Every row gives one point. Any point is a mix of the corners, with weights that add up to 1. It lies inside the corners' shape when no weight is negative. Is each point inside? If not, which corners have a negative weight?

Corners:
(1): 52  75  29
(2): 19  -52  -20
(3): -23  -47  49
(4): -5  -24  -14
Points:
-8  -29  9 -> inside
-6  -38  16 -> inside
14  1  0 -> inside
15  -46  -12 -> inside
-3  -22  -10 -> inside

Corners:
(1): -43  -1  -30  1  -13  17
(2): 0  26  -31  -12  9  -57
(3): -23  -19  -29  -27  12  -9
(4): 13  -31  5  -11  0  61
(5): -17  -6  50  27  22  92
(6): 18  -31  49  50  30  2
(7): -74  7  -18  -91  -92  -52
Points:
-8  8  -12  -22  2  -1 -> outside (1, 6)
7  -23  11  5  25  37 -> outside (1, 7)
-19  3  -7  17  15  20 -> outside (4, 7)
-17  -23  10  -8  -10  -15 -> outside (2, 5)
1  -19  38  30  20  27 -> inside
-1  -6  2  2  9  -3 -> inside

Corners:
(1): -76  83  -58  19  50  -8  -100  78  14
(2): 6  6  -40  9  -23  -29  10  -42  -35
(3): -74  103  -31  8  18  6  -33  84  17
(4): 12  -26  61  4  10  -9  12  -16  4
(5): 32  -51  12  30  -17  15  1  -23  0
(6): -12  15  20  32  5  13  -6  -4  -58
(7): 36  -6  5  -35  -49  -34  -13  7  -49
(8): -4  -32  -19  -5  1  15  24  18  -43
(9): -106  12  9  -27  25  33  -64  26  38
(10): 51  -4  23  -10  3  21  41  -53  -21
Points:
-57  21  -5  7  22  18  -26  48  4 -> outside (2, 7, 10)
-62  21  2  -11  11  3  -44  25  26 -> outside (6, 8, 10)
-23  14  -15  1  -1  1  -9  9  -14 -> inside
46  -19  30  4  -30  -13  19  -23  -31 -> outside (1, 8, 9)
-3  -1  3  1  -4  -1  -3  6  -30 -> inside
23  6  14  7  -17  -7  17  -16  -24 -> outside (1, 8, 9)
-21  17  -5  10  4  11  -21  10  -19 -> outside (4)
-30  19  0  2  11  7  -31  8  0 -> outside (8)
5  3  -3  -5  -3  -1  -6  1  -14 -> outside (6)

Corners:
(1): -46  42  29  -17  9  1  -10  22  10  -59  -17  44
(2): 80  -15  -26  -62  -100  -61  -94  -14  -66  14  -2  -15
(3): -42  47  -7  2  -23  19  46  20  45  -22  21  26
(4): 7  -18  -10  -29  34  -17  -31  -21  25  -1  -9  -33
(5): -25  4  12  -11  5  -23  -46  10  23  7  8  -10
(6): 58  -21  -61  -41  -117  -29  -72  -26  -58  27  -31  -15
(7): 28  30  -3  -10  -16  5  -9  -5  25  7  -38  2
(8): 2  10  -31  -10  44  23  -29  27  4  9  -17  -30
(9): 3  22  -20  35  50  -42  4  -14  32  -17  -31  -38
(10): -29  37  21  -3  71  29  5  -19  15  7  2  13
(11): -5  64  8  20  -66  38  6  -9  21  -33  57  51
(12): 17  -18  35  15  63  15  8  54  -20  -5  -7  -28
(13): 32  -6  12  7  73  -9  22  51  5  33  -14  33
Points:
3  20  2  -14  -13  10  -16  14  -5  -2  6  13 -> outside (4, 9)
14  -11  -5  -29  -12  -36  -57  -26  -11  1  -26  -29 -> outside (3, 8, 11, 13)
19  9  -10  -16  -24  0  -21  1  2  9  -7  -3 -> outside (1, 9)
24  12  -20  -8  -20  -19  -34  -5  -1  -2  -16  -5 -> outside (3, 10, 12)
-13  44  3  0  -29  15  17  4  16  -25  0  20 -> outside (4, 5, 8, 13)
